Each point is reached from the start by the listed moves, each made once or not at all, plus a little noise. Is the number of moves made odd or even? Then give how often each move was made.

Moves:
(1): [29 -9 15]
(2): [  5  17 -14]
(3): [-8 29 29]
Start: [ 5 14 -7]
Points:
[ 3 60  8] => even (0, 1, 1)
[-3 43 22] => odd (0, 0, 1)
[32 52 22] => odd (1, 1, 1)
[35  6  7] => odd (1, 0, 0)
[40 22 -5] => even (1, 1, 0)

Moves:
(1): [ 1  3  3 -1  3 -2 10 -1  8 -5  0 12 -2]
(2): [-3  2 10  9 -6 -1  2  6 -3 -2 -8  3  3]
(3): [  5 -16  13   3  20   6   1   0  -8   0  11   1   5]
(4): [ -9   5  -1  19  -3   0   6  -9   6  -1 -11   7   7]
(5): [-11   3   1   6  -2   6  -2   5   5  -3   3  -5   0]
(6): [  7   2  -2   7 -10   8   9  -4   5  -4   1   0  14]
(7): [-3  2  2  3  5  2 12  6 -3 -2 -8 -7  5]
(8): [  9  -4  -2   3   1 -16   2   3  -3 -18   0 -10 -10]
(9): [-13 -12  11   2  -6  -5   6  -6   9   2   3   7 -10]
(10): [24 -5 -5  0  2 -3 -3  2 20 10  4 -5  3]
(11): [ 8  7  4  5 -6 -5  5 -3  2  8 12 -7  2]
Start: [  5   4   4 -11   5  -6  -8  -9  11  13  17   1  14]
Points:
[ 19   6  16  36  -9 -22  37 -16  60   2  26  -6  21] => odd (1, 0, 0, 1, 1, 1, 1, 1, 1, 1, 1)
[ 22  -9  10  23  30 -13   9  -2  28  -1  18 -19  23] => even (0, 0, 1, 1, 1, 0, 1, 1, 0, 1, 0)
[ 34  16   1  30  -8 -21  18 -16  55   0  26  -7  30] => odd (1, 0, 0, 1, 1, 1, 0, 1, 0, 1, 1)
[ 28 -22  23  25  19 -16  35 -20  44  -3  19   5  25] => even (1, 0, 1, 1, 0, 1, 1, 1, 1, 1, 0)

Moves:
(1): [ -4  -4   3  -7  -2   0   7   0  -7  -8  -2 -11   3   3  12   6   2   9
  -2 -12  -7  -7  -2   5]
(2): [  0  24 -14   1   2   1  -1  14   6  -7  -6 -15   7   3   2   4 -10  -3
   8  -6  -1   0  -8   6]
(3): [  3  -4   1   0   1   2   7  -3   3  -4  11  -4  -4   1   3   1   7   4
   0 -11   9   2  -4  -1]
(4): [-1 -4 -3  4 -1  3 13  1 -6 -9  6  3 -2 -6  0  3 -3  9 -7  1 -2 -6 -2 -1]
(5): [ 14   4  -3   4   8   5   7  -8 -17  -1  -5  -6  -5   4  13  -3  -8   6
   0  15   5  -3  -2  10]
(6): [ 17   0   1  -8  -5  -1  12  -4  -2   4  -3   7  -8  -6  -1 -17  -5   3
   4   6   0  -5  -2   4]
(7): [-13  -7  -3 -10   4  -5   2  -6   5  -4  15  -2   0   5   1   1  -6  -3
  -8  -8  -4   9  -6   6]
(8): [-8  9  0  2 -2  7 -2  9 11 -5 -2 -4 -1 -4  7  5 -2 -3 -1  1 -2  3  0  6]
(9): [-11 -15  -6   8  -4 -10   0   1  -1   3 -18   8   8 -19  -8   9  -2 -12
  -5  -1  12  -1   0  -4]
(10): [  7  -3   5  -5   5  -4  12   3 -11  14   3   4  -2   9   2  -3  -2   2
  12   3   6  -4 -11   3]
(11): [ -1   0 -10  -4   5   7  -3   6   7   2   9  -7  -3  -1   2  -5   9 -13
  11  -7  -4  -9  -4   4]
(12): [ 8 -3 -2 -4  0  1 -2  3  5 -8 -2 15 -5  0  9  5  8  3 -1 -8  2 -4 -9 -3]
(13): [ 18   6  17 -19  10  -8  -5  -4  16  -9   6  -9  12   8 -23  -4   7   7
 -17  16  -9   0  -3  -7]
(14): [ -6  -6   0   3   1   6  -6  -3   2   7  -4  -5  -3   4   8   3  -3   4
  -1  -6   2 -17  -3  -5]
(15): [ 16  12   9  -4  11  10   7   1   9   1  13  -5   3  13  17  -5  -1   7
 -13  -1  -6 -14  13   9]
(16): [ 5 -2  1  2 -6 -6 -5  1  2 -1 -1  8  0 -1 -7 -3 -3  0  5  9 -4 -2  3 15]
(17): [ 10   2 -22 -12 -15  -8   5  -5   8  -6  -5   3  -1  -5   3  17  15   9
  -7  15   1 -10 -11   0]
(18): [ -8  -4   5 -17   7 -10 -17 -19  11   4  12   6   0 -16   9  10   9   7
   5   6 -14  -5  13  -9]
(19): [-15   1  -2   6   6   1  17   5   3 -26  -2  -2  -3   7  -2  -8  -5  13
  -6   2   9   8   2   2]
(20): [  1  -4  -2   3  -1 -20   2   2 -10   2   5  -5  -4  -2  -4  -9   4 -13
  -4   5   3 -10  -6  13]
(21): [ -5 -13   1   6  -7   3   6   0  -9 -11   0  -2   0  -2   3   6 -10   0
  -3   4   2   7   6 -11]
(22): [  9  -5   0  11  12  -4   3  -6   2   7   0  -9   2   5  -7  -4   2   4
  -1   2  -5   5   3 -13]
(23): [  2  10   1  -5   1  -1  -4   5  -3   7 -12  -3  -9   7  -5   4  -6  -6
   2   2  -5  -2   8   8]
(24): [  9  -6   2   1  -4   4  -6  12   2   1  -1   6  -1  -3  -9 -11  -5   7
 -10   5   3  10   8   1]
Start: [ -7 -10   4  -6  -9   0   9   1   7 -14 -10   5  -3   2   3  17 -16 -11
 -21   6  -7   5  -5   2]
Points:
[ 18   5  -2 -23  26   4  51  27  39 -56  14  -7   9  15   5  14  -8   8
 -37  -7   8 -22 -29  12] => even (0, 1, 1, 1, 0, 0, 0, 0, 1, 1, 1, 1, 1, 0, 1, 0, 0, 0, 1, 0, 0, 0, 0, 0)
[ 20 -35  12 -31  22 -22  33  13  12 -41   8  -8   0  30  13  -8 -18   8
 -60  19   0 -41 -25  50] => even (1, 0, 0, 0, 1, 0, 1, 0, 1, 1, 1, 1, 1, 1, 1, 1, 0, 0, 1, 1, 0, 0, 0, 1)
[ 32 -36 -23 -34  -3 -44   6   8  31 -21  -6  -4  -9 -14 -19  42   2  -3
 -35  39 -11 -41 -23  -1] => odd (0, 1, 1, 1, 0, 0, 0, 0, 1, 1, 1, 1, 1, 1, 0, 1, 1, 1, 0, 1, 1, 1, 1, 1)

Moves:
(1): [ 8 -6 -3 -5  0  8 11 -1  1 -8  1  2  0  8 -8  1  1 -1  1  1  6 -3 -1 -2
  1 -1]
(2): [ -1   3   5   0   2  -6   1   2  -2 -13   6  -1  -3   5   4   4  -3   8
   4  -2   0   2  -3   5   6 -10]
(3): [ -1   1   9  -2  -8 -15  11   6   1  -8  16   3   2  21   5  -8   0   0
   5  -8  17   4  -1   7   1   8]
(4): [ 5  3  3  2 -5 -2 -2 -2  1 -1  2  7 -4 -9  5 -1 -1 -1 -2 -1 -4 -3 -4 -2
  2  3]
(5): [ -7   9   6   1  -2   8   0   1   0  11  -1 -13   5 -10  -1   9   6   7
  -2   7   2  -5  -1  -6   1  -3]
(6): [  2   0  -7   1  -2  -3   2   4  -4  -1   4   1  12 -11 -13  -4  -1  -4
  -1  -2   0  -8 -13   2  -1  -7]
(7): [ 0  6  1  6  4 -3 -4  0 -3 -3  5  1 -2  2 14  7  5  0  7  0 -4  3 -1  0
 -2  2]
(8): [-1  3 -2  0  0  2 -2 -5 -7  2  2 -3  1 -1 10 -8 -3  5  0 -3 -8  4  3  0
  3 -6]
(9): [  5  -7  11  -1   3   4 -14  -4  -3   3   5  -7   9   3   7   4   0   0
   2   3  11   2   7   0  -3  -3]
(10): [  1   3 -18   4  -5  -3   2   4   6   3  -2   7  -3   9   2  -2   1   1
   8   6  -2  17  12   0  -1   9]
(11): [ 5 -6 -5 -1 -3  0 -4  2 -3  6 -3  8  1  6 -5  8 -1 -9  8 -5  1 -2 12  2
  1  7]
(12): [ -2   5   2  -7  -3  -2   0 -12   4   7  -1  -2   3  -4   3  -7  -8  -6
   6   4   0   3  -7  -3  -5  -4]
(13): [-2  0 -4 -2  4 -3  3 -1  1 -1 -3  4 -3 -8  3  1 12  8  3 10  2  0 -7  1
 -4  0]
(14): [ 0 -4 -5  6  9 10  3 11 -7 11  0  0  8  2 -2 -4  1  4 12 -7 -8 -4 -2 -6
  3 -1]
(15): [  4   1  -7   5  -6   7   3   4  -7  -7   0   2 -13   7 -10  -9  -8   1
  12   0  -8 -12   3   2 -10   7]
(16): [ 3  8 11 -5  3 -1 -7 -1  0 -7 -6 -1  2  4 -4  2 11  3 -2  6  7  1  0  2
 -3  2]
(17): [  7   0   6   7   2   8  -1  -1  -3   0  -7  12  15  -2   0   8  11  15
  -7 -10  12   5   4  14   3  -3]
(18): [-11  -1  -5  -7  -2   1 -13  -3  -3   5   6  -5  -2  -5  -1  -3  -6  -3
   2  -5  -5  -3  -8   0  -2 -13]
(19): [-11  -3   1   3  -1  -4 -10  -5  -3  -3  13  18  -3   7  -4   8  -9  -7
 -12   5   1   3  -2   5   1   2]
(20): [  1   0   7   1  -7  -2   4  -1   5  -2   2  -1   8  -5   2  -4  -2  -8
   1 -10   1  -5   2  -1   9   3]
(21): [-4 -3 12  2 -2 -4  1  2  6  6 -3  8  1 -2  0  8  9 -9  4 -5 -2  1 -3  7
 -2 -9]
(22): [-3  0  8  1  3 -4  4 -2  6  4  9  9  1 -1 -9  1 10 -4  4 -7  1  1 -9 21
 10 -5]
(23): [ 0 -2  3 -3  3  3 -3  8 -7 -7 -3  2  6  8 13  8  2  0  2 -2 -7 10 -3  4
  0 -1]
(24): [  1  -2  -3  -2   2   3   2  -7   6   1   1   1   1   4   6   4  -4   0
  -3   2 -11  -2   0  -3   6  -1]
Start: [-11   6  15  -5   0   7  -3   2   0  11  -7   0  -4   4   7   6   5   1
   5   8  12   7   3   9  -9  -1]
Points:
[ -8  -3  12 -16  12  23 -20  13 -16   3   3   5  28  29  22  15  12   6
  33   1  -7  23  -8  18  -4 -43] => even (1, 1, 0, 0, 0, 1, 0, 1, 1, 1, 0, 0, 0, 1, 0, 1, 0, 1, 0, 0, 1, 0, 1, 1)
[-30  18  35  10 -15  -2  -4   1  -9  -5  46  26  17  16   0  18   4   8
  16 -21  18 -11 -26  54  12 -21] => even (0, 1, 1, 0, 1, 1, 1, 0, 0, 0, 0, 0, 0, 0, 1, 0, 1, 1, 1, 1, 0, 1, 0, 1)
[ -8  10  39 -18  -8  22 -15  -9 -12   3   4  -1  41 -26  20  21  17  18
  15   2  31   3 -30  21  -2 -40] => even (1, 1, 0, 1, 1, 1, 0, 0, 1, 0, 0, 1, 1, 0, 0, 0, 1, 1, 0, 1, 0, 0, 1, 0)
[ -2  20   5   7 -25  18  12   8 -16  29  25  26  28  11  -2 -10  12   0
  60 -31  13   0  -7  38   4  -5] => even (1, 0, 1, 1, 1, 1, 1, 1, 0, 1, 1, 1, 0, 1, 1, 0, 1, 1, 0, 1, 0, 1, 0, 0)
[ -2  25  41   2   5  25 -19 -15  -6  18   2   2  30  -3   0  22  27  14
  22  13  23  -5 -13  38 -14 -16] => even (0, 0, 0, 0, 1, 1, 1, 0, 1, 0, 0, 1, 0, 0, 1, 1, 1, 0, 0, 0, 0, 1, 0, 1)
[-21   3  19   1  14   5 -37   9 -29   5  29  28   4  15 -14  21  16  -1
  44   3  12 -10 -19  42 -13 -20] => even (0, 1, 0, 0, 0, 1, 1, 0, 1, 0, 1, 0, 1, 1, 1, 1, 0, 1, 1, 0, 0, 1, 0, 0)
[-27   8  33   3  11  16 -27  16 -15  30  10  20  35  13   7  27  30  -3
  18   9   7  29  -7  38  -2 -23] => odd (0, 0, 0, 0, 1, 1, 0, 1, 1, 1, 0, 0, 0, 1, 0, 1, 0, 0, 1, 0, 1, 1, 1, 0)
[-10  14  29  -6 -11   8  -5  -9 -13  21  12  -3  18 -15  -2   0   8  -1
  43   4  15 -12  -8  31  -2 -22] => odd (0, 1, 0, 0, 1, 1, 0, 1, 1, 0, 1, 1, 1, 0, 1, 0, 0, 0, 0, 1, 0, 1, 0, 0)
[-1  2 38 -2  1 36 16 -3 -4 24 16  6 28 33 -2  5 14 18 36 -4 34 -4 -3 34
 -2 -7] => even (1, 0, 1, 0, 1, 0, 0, 0, 1, 0, 0, 1, 0, 1, 1, 0, 1, 0, 0, 0, 0, 1, 0, 1)
